Every row gives one point. The ring and each string are closed loops that go straight from each point to the next, and from the last back to the first. Before rounding, they use only three directions, however many columns there are. How many times does the string pass through the ring? Passing back the other way cancels.

Ring (8 x 3)
[[ 5.8 -0.2 -0.7]
 [ 5.5  2.9  2.2]
 [ 3.3  4.1  4.4]
 [ 0.6  3.2  5.1]
 [-1.3  0.7  3.9]
 [-1.2 -2.5  0.8]
 [ 1.3 -3.8 -1.9]
 [ 4.4 -2.4 -2.1]]
String (8 x 3)
[[ 6.9 -2.3 -0.2]
 [ 7.2  3.8  1.3]
 [ 4.1  6.8  3.4]
 [ 0.9  4.0  2.7]
 [ 1.5 -0.1  2.3]
 [ 0.7 -2.7  3.2]
 [ 1.1 -5.2  1.2]
 [ 3.4 -3.9  0.5]]
Times through: 1
String (26 x 3)
[[-1.1  2.0  6.6]
 [-3.4  3.1  5.4]
 [-1.5  1.8  2.0]
 [ 0.5  0.7  1.1]
 [ 0.7 -2.3  3.5]
 [-1.6 -4.0  2.6]
 [-2.3 -4.2 -0.4]
 [-1.6 -3.3 -3.2]
 [ 0.5 -2.0 -2.2]
 [ 1.3 -1.0 -3.0]
 [ 2.1 -0.6  0.1]
 [ 2.9 -3.7  1.5]
 [ 4.8 -4.9 -2.2]
 [ 6.1 -2.7 -4.4]
 [ 5.2  0.2 -3.0]
 [ 4.1  1.4 -1.6]
 [ 3.1 -0.2  1.5]
 [ 4.2 -0.5  2.5]
 [ 3.8  1.3  1.5]
 [ 4.5  1.1  3.5]
 [ 5.6  3.2  5.7]
 [ 4.7  7.1  4.6]
 [ 2.8  6.4  2.6]
 [ 2.0  3.6  2.5]
 [ 1.9  0.6  2.9]
 [ 1.0  0.5  6.0]]
Times through: 4
